Rows are points. To make a cloud, some directions were put in groups of two or more. Within a group, all points are equally far from the middle, so they leave a hole (a ring in 2 directions, a hollow ball in 3). The other directions are filled evenly. Then the cloud was stretched, turned, moved and blurred a little. Count the holes, and give their numbers of directions, smallest first.
In the rows, 128 means zero.

Cloud, 22 rows:
[[128 186  96]
 [163  70 171]
 [ 51 135 128]
 [143 164 130]
 [132 127 101]
 [197 154  79]
 [196 139  85]
 [112 117 179]
 [109 162 121]
 [155 148 122]
 [ 96  54 156]
 [122  27 117]
 [146 158 169]
 [136  88 175]
 [110 167 169]
 [ 55 134 104]
 [122 159 181]
 [147 113 130]
 [105 183 199]
 [135 188 101]
 [122 161 171]
 [146  85  71]]
Holes: 0

Cloud (29 x 4):
[[ 67 144 160 193]
 [ 58 162  94 102]
 [125 150 182  87]
 [110 210  92 161]
 [ 99  89  98  99]
 [ 78 125 110 196]
 [110 194  79 168]
 [144 181 177 129]
 [148 180 101  98]
 [ 70  94 106 139]
 [143 136 137 189]
 [ 53 204 131 151]
 [ 80 108  83 102]
 [137 206 105 133]
 [115 120  87  74]
 [ 92 152 172  78]
 [139 185 157  91]
 [133 172 174 179]
 [ 74 111 175 119]
 [104  89  97  96]
 [150 148 181 135]
 [137 100 167 109]
 [ 70 111  83 121]
 [ 70 164 154  83]
 [ 62 136  76 127]
 [103 103  87  86]
 [ 79  86 138 128]
 [144 109  93  92]
 [ 64 122  81 150]]
Holes: 2 (2, 2)

Cloud (27 x 4):
[[136 149 212 153]
 [161 129  88 181]
 [185 144 114 192]
 [166 180 145  78]
 [ 94 104 169 180]
 [ 91 100 138 120]
 [ 91 156 196 122]
 [ 75 167 116 136]
 [ 98 143 165  71]
 [ 76 155 181 121]
 [188 145 120 191]
 [188 163 174 173]
 [ 96 148 127 192]
 [145 146 162  72]
 [164 159  76 115]
 [144 146 162  71]
 [ 91 128 140 196]
 [177 187 154 159]
 [128 139 166  71]
 [132 132 107 206]
 [ 76 148 147 168]
 [ 98 167 116 173]
 [103  95 172 161]
 [180 148 118 198]
 [173 166 136  79]
 [195 133 147 140]
 [112 119 114 202]]
Holes: 2 (2, 2)

Cloud, 48 rows:
[[145 136  93 203 151  40]
 [141 227 106  73 172 148]
 [150 122 164 105 161  93]
 [126 150  80 193 100 138]
 [129 135  40 195 139 137]
 [166  92 143 106  85  94]
 [123  93 203 177 168 146]
 [176 148 170 122 178  85]
 [ 96 147 182  91 130 210]
 [166 156 131  75 141 111]
 [173 133 168 176 214  93]
 [115  98 187  84 131 145]
 [ 84  75  88 143 141 100]
 [ 62  99 134 131  85 160]
 [102 148 100 104 160 102]
 [123 201 125 157 189 192]
 [189 161 134 129 168 111]
 [ 80 181 115 129 182 132]
 [112  99 179 108 149 106]
 [131 172 168 142 117 172]
 [195 104 159 151 114  99]
 [131 129  94 103 103  56]
 [ 80  58 149 122  89 125]
 [218 166 168 165 160 106]
 [152 131 107  79 105 166]
 [ 94 112  97 102  35  81]
 [154 165 161 135 170 192]
 [117  85 144 192 103 151]
 [ 94  62 117  94 125 128]
 [125 174 136 136 218 149]
 [197 187 118 149 147  98]
 [ 92 173 183 100 125 204]
 [105 106 118 105 141  87]
 [158 162 154  63 110  85]
 [ 92 119 132  94  45 114]
 [ 77 158  89 141  90 160]
 [132 177 132 130  97 162]
 [154 125  89 109  44 106]
 [130 204 152 135 130  73]
 [ 82 198 124 122 135 110]
 [155 169  89 167 123 151]
 [122 204  70 110 128 168]
 [106 187  67 126 163 157]
 [136 143 169 140  92  67]
 [ 89  89  73 184 158 108]
 [166 144  50 160  84  80]
 [155 190 111 196 129 122]
 [152  93 130 122  58 116]]
Holes: 1 (4)

Cloud, 76 rows:
[[165 148 143 174  99 152 141  80]
 [179 132  59 155 138 169 157  94]
 [ 94 180 152 113  97  82 119 163]
 [113 119 160  94 137 144  75 107]
 [ 77 134 191 137 167 149 154 167]
 [147 175 149 188 176 134 108 142]
 [165 144  41 117 151  69 113 118]
 [159 124 145 149  76 228 109 106]
 [ 84 119  45 142 175  80  96 170]
 [ 94  67 148 134 181 154 132 145]
 [130 125 166 118 119  83  62 180]
 [ 82 156  51 173 144 173 105 116]
 [129  98  62  97 133  69 138  85]
 [161  61 104  77 170  87 108 185]
 [208 125  74 106 172  75 106  98]
 [128  80  72  63 131  76 140 124]
 [162 170  76 117 114 170 126 104]
 [150 113 140  84 190  61 138  80]
 [ 87 123 177 130 201 187 149 157]
 [143 115 168 103 183  92  76 179]
 [ 96  99  93 137  89 101  61 166]
 [149 120  88 129 122 231 127 133]
 [109 166 159 153  98 214  99 124]
 [138  78 145  83 203  84 177 120]
 [122 154 181 130 102 176 112 180]
 [155 106 103 132 204 148 185  64]
 [ 99  71 120 137 122 184 109 112]
 [173 158 140 154 157 140  61  93]
 [169  85  94 126 205 125 123  59]
 [115 158  72 168  99 204 129  87]
 [ 92  87  88  89 130 146  84 125]
 [167 116 104  92  69 141  69  96]
 [163 129  79 132 221  68 113 100]
 [173 139  64 155 169 199 147  90]
 [124 141  54 166 123 168 161  86]
 [ 78 156  80 165 103  91  80 163]
 [140  47  80 108 166 191 119 131]
 [104  98  52 130 134  50 115 129]
 [102 148  86 109 200  89 157 172]
 [ 90 148  91 102 158  50 135 106]
 [158 106 141 128 162  85 136  65]
 [171  82  82 129  88 215 111 109]
 [119 186 185  98 120 115 129 129]
 [ 67 157 156 109 203  92 146 166]
 [120 130  93 161 212 204 124 141]
 [171 103 110  65 204  58 131 125]
 [126 149 132 178 217 136 165 113]
 [188 106 133 109  83 157  56  98]
 [124  80 100 126 101 182 125 185]
 [146 180 162 127 160 160 102  70]
 [103  77  85 150 172  93 117 116]
 [161  83 109  65  84  96  97 161]
 [155 111 161  90 158  63 137  83]
 [160  88 208  96 134 174 125 135]
 [137 155 204 114 140 135 153 160]
 [184  76  98  78  86 155  81 126]
 [139 120 174 112 166 111  64 170]
 [177 106 104 153  78  96 116 111]
 [107 150  81 164 120 154 168  79]
 [ 60 125 168 128 150 138 169 163]
 [178 122 176  64 170 111  98 105]
 [214 102 100 126 101  83 114 107]
 [152 133 148 117 150 117  62 190]
 [170 125 113 156  72 172 132  69]
 [147 140  95 112 172 203 114 140]
 [165  91 176 128 129 140 123 183]
 [182  88 132 139 117 215 103 151]
 [172 148 134 102 101  45  95 132]
 [195 118 182 121 150 193 143  63]
 [123 122  59  99 189  50 136 106]
 [ 83 148 117 132 166 215 143  91]
 [186 107 148 151 147  86 110  91]
 [ 89  83 137  95 146  96 174 136]
 [142  68  50 143 118  91 108 162]
 [113 130 159 184 119 199 117 117]
 [217 115  94 127 142 143  58  96]]
Holes: 3 (2, 3, 3)

Cloud, 76 rows:
[[112 116 125  63 193 136 112 127]
 [149 121  37  51  96  80  72 181]
 [144 110 222  91 179 122 111 143]
 [166 135 199 142  53 165 142 163]
 [163 143 197 107 117 147 176 180]
 [134 178 219 163 117  86 140 111]
 [136 154 173 136  78  93  59 103]
 [115 115 180  77 166 113 107 107]
 [213 154 223 122  78 153 114  96]
 [180 173 178 177 158 168 157 160]
 [122  94 195  97 133 119 124 122]
 [143 127 105 103  94 172  93 219]
 [129 185 143 159 153 187 164 161]
 [173 153 183  82 191 179 124 107]
 [174 125  83 114 112 156 104 182]
 [123 140 230 148 118 102 139 170]
 [174  98 152 150 102  83 116 142]
 [167 109 133 113 188 101 144 150]
 [112 158 147 125 188 139 165 164]
 [174 152 146  76 113 176  79  95]
 [ 95  88 121 101 146 177 163 189]
 [135 109 175 149  99  47  91  83]
 [183 118 203 100 159 113 126  78]
 [163 126 203  37 166 140 112 138]
 [131 121  90 112  95 190 153 226]
 [159  98 141  66  63  88  91 131]
 [ 98 124  66 119 142 108 127 141]
 [160 122 212  99 176 175 166 139]
 [146 111 114 198 107 101 133 149]
 [139 175 120 108  93 108  87  91]
 [ 80 141 131 120 114  54 101 130]
 [171 101 182 133 130 133 170 158]
 [153 138 151  88  39 111 125 110]
 [ 90 109 123  76 137 111  58 161]
 [140 181 166 152 157  82 107 139]
 [119 126  76 104 145 153 188 194]
 [143 194 231 171 144 120 135 104]
 [145 167 160  95 199 189 140 144]
 [149  83 129  61 188 107 116 128]
 [142 124 157 117  92 109  66 178]
 [135 113 193  36 162 140 132 136]
 [159 166 129 135 105 188 179 119]
 [108 132  98  96 152 154 104 129]
 [123 133 180  53 188 151 132 131]
 [117 149 141 151 141 225 181 178]
 [148 130 183 122 120  35  76  86]
 [207 148 170 151  79 180 158 154]
 [178 136 168 127 170 230 177 162]
 [179 140 120  81 128 214 127 120]
 [131 145 110  83 142 223 139 163]
 [153 157 181 103 195 114  87 109]
 [113 181 183 152 170 116 140 135]
 [168  97 123  90 154 203 106 169]
 [175 107 229 106 140 180 142 135]
 [190 143 159  92  77  75  65  66]
 [117 123 158 147 114 159  76 114]
 [ 93 149  87 100 122  97 143 133]
 [199 114 100  98  98 151 107 158]
 [156 143 152  78 179  80 109 174]
 [ 65 134 145 142 139 127 115 158]
 [119  95 102  91 147 207 153 188]
 [154 163 196 178 155  94 145 142]
 [169 154 112  62  95  97  59 119]
 [177 157 171 163 123 191 200 144]
 [139 129 165  77  88  93  69 103]
 [131 104 130 148 124  72  99 176]
 [172 170 112 142 134 177 171 115]
 [145 120 157 115 181 190 113 101]
 [134 136  64 134 129 110 120 200]
 [102  73 142  75 157 137 127 158]
 [118 148 164  98 129  30  80 130]
 [101  89 171 147 126 140 113 175]
 [116 156 227 140 146  84 113 141]
 [111  76 113  54 168 107  92 145]
 [117 152 146 134 127 235 165 165]
 [136 165 156 197 119  28 101  88]]
Holes: 1 (6)
